Every row gives one point. Before rounding, the points of a table are all equally far from one centre. They may lie mostly on one side of it. Where is the centre, to within rounding?

Points:
[[  6  36   4]
 [-40  42   0]
 [-46  37  -6]
 [ -7  52   0]
 [  8  37   2]
 [-42  12 -34]]
Centre: [-17  24 -16]

Points, 11 rows:
[[ 11 -36 -17 -13  16   1  -3 -39]
 [-37   3 -17 -19 -11   1 -11 -26]
 [  4  -5  23 -25  31  33 -12  -5]
 [ -2 -13  34 -18 -11   2  24 -19]
 [  6 -16  23 -15  18  -1 -33  -4]
 [ 10 -26 -11  -4   0  18  13   8]
 [ 20  -7 -28 -37   9  -8 -16   0]
 [-22  27   5 -17   3   9  10 -60]
 [ -8  20   9 -34   9  -3  26  11]
 [ -4 -18  10   5  -1  20   0  13]
 [ 16  -9  23 -16   7  -3  37  -6]]
Centre: [  6  10   0 -11   7   5  -1 -22]

Points:
[[-17  -6 -29 -25  -1  -1 -40   9   4  17 -16]
 [ -8   1   0  28  -1   7 -42  22  28  26 -33]
 [ 20 -25  -7   7  27  26 -19  37   3  11 -45]
 [-39 -15  -5  16   1   8 -32  19  22  29 -40]
 [-14 -21 -13 -21  -8  -1 -26  27  14  29 -39]
 [-14 -25 -19  11 -19  36 -49   0  25  24   3]
 [-20  25 -18  -7   2   4 -21   1  14 -11   2]
 [-36 -27 -21 -17 -30  11 -22  -4  12  11 -28]
 [-33  -7  -8   1 -14  38 -10 -12  35   4 -25]
 [-15 -12   4   1  -4  15 -54  25  26  -8 -60]
 [ 13  -6 -35   5 -23  38 -19  49  18  11 -30]
 [-28   8 -18  -6 -11  32 -40  30  21  22 -17]
 [-38  -8 -18  -2 -36   5 -47  53  25 -23  -8]
 [-14 -16 -27   7 -12  44 -50  18  12  24 -30]
 [-32 -46   3   8 -22  30  -9  19  50  15 -23]
 [-25 -20 -24 -17 -15  44  -4  37 -22 -13 -20]
 [-23  21  -4   2 -16  -6 -35  29  13  -3 -33]
 [  8  17  -6   6  14   3 -34  15  23  -2 -41]]
Centre: [-11 -28 -15  10  -1  15 -22  26  17 -16 -13]

Points (18 x 14):
[[  8  30  20  14  15  -2 -42  19  -2  -2  14   4   3   0]
 [  3 -13   6  -1   9  -2 -41  17  -3  -1 -17  -3   7  12]
 [-10  22  11 -11  17  -2 -32  10 -20  11 -31   8  -9  17]
 [  8  26   3  21 -28 -13 -51   2  -7  -1  -7   8   0 -23]
 [ -9  33  -7   9   3   8 -47  19   9  14 -20  -1 -10   8]
 [ -8  24 -16  -9   8 -18 -41  -1 -32  -8 -30  11 -27   6]
 [ 41  28  -5  10   4 -10 -22   6 -18  16   6  -1  -8   1]
 [-10  22  -5  30   3   2 -41  22  -6  -2 -12   2 -22  36]
 [-21  15  11   7 -16  -7 -60  17 -19  -9  -1   4   8   8]
 [  1  25  -4   4  13   5 -37  17  15  -4 -12  10 -39  15]
 [-13  26   6 -26  15 -11 -27  -8 -25  22   8  -1 -32  19]
 [ -3  28 -12   9  13 -15 -38  17  15   3 -15   7 -11  24]
 [ 10  31   8   0   9 -37 -20  12   6 -10 -12  12 -14   5]
 [  2  17 -13  12   9 -28 -41  14  10   0  -4  23   6   0]
 [-20  20 -18  10  -9   4 -32  13 -17  23 -33   4 -15  25]
 [ -4  28  23 -14  13  -4 -21  19 -11  11 -11  18 -23  22]
 [ -3  12  -3   7  17  20 -46   3 -14  17  -6  21   6  17]
 [-24  12 -17  22  -2  32 -25  28  -5   2  11   7  -3  14]]
Centre: [ -9  11  -3   9  -8  -4 -18  -2 -13   1   4   5 -16   3]

Points:
[[ 15 -21  24 -20  -1  15  10   6   7  -2  -2 -56  -2  10 -19  20   9  15
  -21  11]
 [ -6   5  -7 -25  -4  17  17  -2  34  17  20 -21  11   8   1  17 -16   5
   22 -20]
 [  8 -26   0  -3  -5  23  30   6  31 -36  19  -9   9  -7  11  24  17  24
    2  29]
 [ 15 -28  23  -9  -1   8 -13   2  18  -2  22 -32 -17  -3   7  24  30  17
   -9 -11]
 [ 11 -13  26 -10   9   0   0  31  13  29  -2 -24  -3   3  19   3 -10 -13
   42  42]
 [ 24 -11  33   4   3 -10   0  32  11   3  -6 -29   0 -10 -19 -16  11  15
   13  -4]
 [ 17 -17  26   7 -15  -8   1  10  20   5  -9 -21 -13  25  41  47  -3  -1
   -3  10]
 [ 21 -24  23  33  -1  11  15 -24   9   0   0 -39  -1  -7   8  28   8   5
  -13   7]
 [ 20 -46  13  -5  17 -23  19  11  15  20  11 -38  -2  40   6   1  -2   4
  -24   3]
 [ 13 -35  -5   7  -1  34 -11  30   9  -5  -8 -28 -13  29  -9  20   2  18
  -12  15]
 [ -7 -32  11  -9  14 -11  23  31  40   9   2 -17   6  13  15  -8  10 -17
   10  45]
 [ 23 -44   6  13  -9 -11  21 -19   3   6  -1 -18   7  35   4  35  13 -26
   -4  31]
 [  9 -28  -5  18  -9  25   2   5  10  31   3 -43  21  13  22  18  -5  -2
    2  29]
 [ 27 -33  15  -6  14  -9  -3   4  32  18  15  -8   5 -13  38  14  23  14
    8  34]
 [ 20 -10   7 -21  24  -8   5 -19  38   8   1 -24  13  16 -15  15  20   6
   41  35]
 [ 30 -19  43 -24  -9  11  16   2  14  26  20 -31  30  13   9 -10 -13  18
  -19  11]
 [ 24 -30  29 -39 -12 -19  16   5  10  -9 -11  -8 -15  -5  -6  16  22  -3
   -7  31]
 [ 24 -17  54 -17 -13   6  27  28  31  -1   2 -24   6   8   5  19 -15 -13
    7  14]
 [ 17 -17  24 -20  -7 -23  -5  -2  22 -16   6 -35 -16  -8   6  32  14  -7
    6  46]
 [ -1 -45   2  -8  16  -3   9 -19  24   0  12 -43 -20  18  17   5  18 -11
  -11   7]
 [ 34 -26  15   9   3   0  29  -7  22   8   6 -45  28  17  27  13   8  28
    0  19]
 [ 21 -32  22 -16   3 -10  -2  13  -8  14   8 -10  17  45  32  33   9  -7
  -20  11]
 [ -1 -11  24   0  19  -7   6 -26 -11 -19  10  17  35  15  18   6 -21  22
   28  14]
 [  8 -28  20   4  11  -8  -9  34   9  13 -18 -27   2  14   1  22  28  13
    6   9]
 [  9 -60  12  -5  -3   0 -10   0  18  -5  17 -43  -6  13  15  13 -12  -1
    1   3]
 [  1 -10  25  16 -17 -30  -1  17  21 -22 -10 -20  12  -5   1  20  14 -11
    2  10]]
Centre: [16 -5 10 -2  2  2  8  0  8  0 15 -5 -3 20  3  2 -3  4  2 22]

Points, 27 rows:
[[ -1 -13   3  37  12   5  -6  11   9  13 -26  10  -1  25 -40 -31   4  34
   -9  -9  -1 -32   4  -4]
 [-14 -24  -3  15  28   2  -6 -38  41   1 -12  14   1  30 -31 -28   6  13
   -1 -12   4 -14 -10 -13]
 [-14 -24 -12   9  -7 -14   6  -9  40  19 -25 -12  -8  26 -30 -15  11  36
   22  23   5  -1   3 -22]
 [  9 -11  17  33  42  18 -10 -10  21   3 -16   0   3   8 -44   2   0  23
   17  -9  -6 -17 -25   2]
 [  5 -18  19  43  22  -4  -9  -1  30  15 -37  -1  28  32 -52 -12   5  22
    2  21  -4 -34  -1 -10]
 [  7  -5  35  29   8  21 -16 -11  29  14 -16  18   8  24 -12 -15   8  25
  -17  30   1 -12   1 -10]
 [ 10 -27  10  41  17 -11  -2   3  21   8 -19  10  -2  30 -26 -30  13  26
    0  16   2 -15 -33   1]
 [ -1   3   1  25  -2  -7 -16  -3  21  39 -24  -1   6  37 -32 -25   4  27
    4   5   2 -10 -14  -1]
 [-16   2   9  33  20   2  -2  -9  15  -1 -11  -3   0  37 -25 -14  24  19
   19   6  24 -23  -1  21]
 [-16  -8  10  33  38  -2   2   6  41   7 -11  28   1  24 -25 -22  -4  22
  -16  16  17  -6  -2  -8]
 [ 17 -12   5   8  22   1  11  -1  29  21 -13   2  17  17 -21 -17   5  19
   38  30  15  11  -9  -1]
 [ 32  -8 -14  36  23   2 -21  -3   2  24 -22 -13   7  24 -24 -18  12  35
    8   5  22 -16 -11 -20]
 [-20  -7  -5  30  13  20 -17  -5  30  30 -43  17   5  27 -38 -16   5  26
   13   5 -15 -17  -3   3]
 [-15 -20  14  37  47   2   1   7  21   5 -27  17  15  20 -19 -22  -4  33
   25  10  23  -8  -2  -7]
 [  7 -23   7   0   6   8 -21 -24  29  13   0  -7  -2  26 -26  -8  12  31
   16  10 -17   2   9 -32]
 [ -6  -2  27  21  20  13 -19  -7  27  10 -19  14  -5  -3 -38 -21  -7  36
    2   3   5 -18  -6  -9]
 [ 11  -3   5  31  22  -3 -14 -12  23   7 -26  31 -24  20 -27  -9   2  28
  -13  11  -4 -25  14 -11]
 [  9 -28  -7   6  12  -7 -12   0  -3   0 -34   2  -2  13 -34 -20   8  28
   31   9   4 -17 -13   7]
 [-10   4  10  42   4   7 -11  -2  27   9 -19  -5   7  20 -31 -14  -9  36
   31  -2  14 -32  -5   6]
 [ 21 -19  15  27  27  12   2  -7  33   2  -6  -5  -6  36 -41 -10 -21  26
   -3  15  -1 -11 -29 -24]
 [-10   5  -4  35  20   3 -12 -13  32  -1  -6 -10  -9  20 -60  -8  -7  11
    5  12 -12  -3 -10 -27]
 [ 27 -26  -7  12   1   5  -1  -8   2   2 -33   4   4   2 -16  -2 -12  18
  -11 -11  -1  -9 -14  -6]
 [  5   4   3  26  -1  19 -20  -1  26   4 -32  26 -12  22 -19  -6   2  28
   -3  15  32 -18   0  -1]
 [-10  -2   5  33  12 -18 -26  -3  25   8 -29  17   3  26 -38  -8  -9   9
   17   4 -16 -24  14  -1]
 [ -8 -16  27  16  -7   5  -2  -6  21  13 -25 -17   8   9 -28   1  24   8
   15 -14   0 -21   2   8]
 [ -6   0  23  38  26  17  14  -1  19   3 -29  -2  -5  36 -29 -26  -3  12
   20  11  18 -12 -22   5]
 [  5 -37   0  39  12  14   5  -2  15  15 -12   9  -4  19  -9 -25 -19  27
    1  20  18 -10   3   6]]
Centre: [ -5 -11  -5  17  20   9   1   0  21   8 -18  -1   7  19 -13  -1   7   9
   9  15   2 -28  -6 -24]

Points:
[[-26 -10 -14  36  -8 -36 -24  -5 -42  35  28  11 -13   2 -14   8 -11 -14
  -18 -17 -31  -9   9 -16]
 [-24 -28  22  28  25  -9 -31   3 -39  36 -16 -12 -12   2 -11  29 -17  -7
   10  -3 -23   3  34 -24]
 [-18 -31  -5  15   7  10 -12  10 -47  37  40  -7 -17  -2 -17  17  -3 -23
  -13  -6 -24  -8  11 -29]
 [-23 -26  -2  32  24  -9 -52  20 -46  30   6   1  -6   4  -9   9  -4 -11
  -11 -30 -22  17   8 -24]
 [-16 -47  12   2 -18 -22 -47   2 -12  16  11 -18   7   7   6  45  -1 -17
  -27 -24 -30  19   0 -24]
 [-12 -54   5   9 -11   7 -27 -18 -49  12  15  -1  -2   4  20  -6   1  -3
    1 -35 -21  12 -15 -29]
 [-23 -36   2  33   7 -12 -23  -7 -47  34   3  13  -9  -4  17  21  -7   0
  -26 -30 -16  12  25  -8]
 [-13 -24  -9  14  -2 -27 -18 -11 -45  32  21  14 -10 -28 -27  20  16  18
  -27  -1   5  18 -13 -10]
 [-27 -18 -38  29   4  -8 -25  -6 -29  48  -6   9 -14  17   4   9 -17   4
  -22 -26 -24  19   4 -24]
 [-25 -43  -5  38   3 -17 -26  -3 -41  28  19 -16 -16 -22 -11  12  -4 -28
  -17   4 -11  20   1 -30]
 [-41 -24 -23  -7   9 -18 -46 -12 -17  41   0  15   4   8  15   8 -14  -2
   -6 -28 -18  46  16   4]
 [ 12 -34   5  33  38  -8 -27 -11 -31  40 -16  -1 -20  -2 -14  23 -14  -6
  -37 -37 -16   4  11   1]
 [-38 -32   5  21   8 -11 -28  -1 -30  42 -16  14  -2   8  -1  39  10  -1
   -5 -19 -42   5  -6  -3]
 [-33 -36  26   1   9  -6 -44  -4 -38  51 -14   5 -20 -14 -12  15  -6  12
  -21 -15 -13 -10   7 -19]
 [-31 -33 -16  10   8  -2 -59  -7 -51  34  21  -1  13  22 -18  14  -8  -4
   -7 -15  -4 -17  -9 -22]
 [-46 -32  -1  28  19 -18 -14   8 -40  29  16  17  -4  14  -3  30 -10  -8
   -8 -28 -32  -9   4 -11]
 [-12 -37   4  17  26 -13 -19  -9 -39  34  -8  -6  -4  24  15  40 -20 -16
  -36 -26 -23   5  24 -10]
 [-38 -17 -10   5  -4  -7 -38  -9 -60  46   8   8 -24   8  -4  -7   6  -1
   -8 -20  -6 -26  -5 -29]
 [-48 -30  22   5   0   2 -19   4 -30  25   8  -1 -29  -3 -22   6  -7 -28
  -35 -15 -21  14  17 -23]
 [-48 -36  -8  20   7  13 -21  -7 -48  40   2   6 -19 -10   8  15 -15  -8
  -24 -29 -12  -9  -5  -4]
 [-15 -26   0  30  -6 -20 -42 -12 -48  13  15  19  -5   4  10  -7  -3  12
   -9 -35 -16  18   9 -20]
 [-27 -25 -12  17  30 -23 -29  20 -51  41  22  -6 -32   0   1   4   9 -20
  -16 -23 -21   5  12 -30]
 [-42  -2   8 -13  16  -6 -37  17 -27  25  -5   7   0 -12   2  -5 -12  -1
  -20 -30 -40  21  14 -29]
 [ -7 -25  -4   3   9 -30 -22   0 -38  32  29  11   6  -3 -13  12   2  -1
  -32 -47 -37   6  20   9]
 [-34 -32   0  14  -8  21 -51  -7 -34  27   2   8  -2   7   7   7 -31   2
  -25 -19 -11   4   5 -15]
 [-12 -32   2  34  24 -24 -36  23 -54  30  10  -6 -19  -2 -16  14   8 -12
  -28 -18 -21   3  11 -11]
 [  1 -36   5  24  15  11 -36  25 -59  16  -1   7 -24  20   0   2   9  -3
  -19 -26  -9  -5   7 -17]
 [ -7 -27 -20  13  16 -14  -8 -15 -52  20  -5  21  -5  -3  -5  13 -17  -9
  -15  -6 -30  21  18 -12]
 [-17 -36   1   6   7  -3 -22   5 -40  34   8  20 -29  14   8  21  10 -11
    7 -15 -37   4  28 -10]
 [-23 -36  -6   8  -1   1 -44  -8 -53  26 -13  13 -25  24   0  17   6  -4
  -14 -32 -12   2  15 -12]]
Centre: [ -8  -8   3  -1  11 -18  -8   0   5  19   0 -21  -1   8   3  -2   3 -11
   1 -14  16  -5  -5   1]
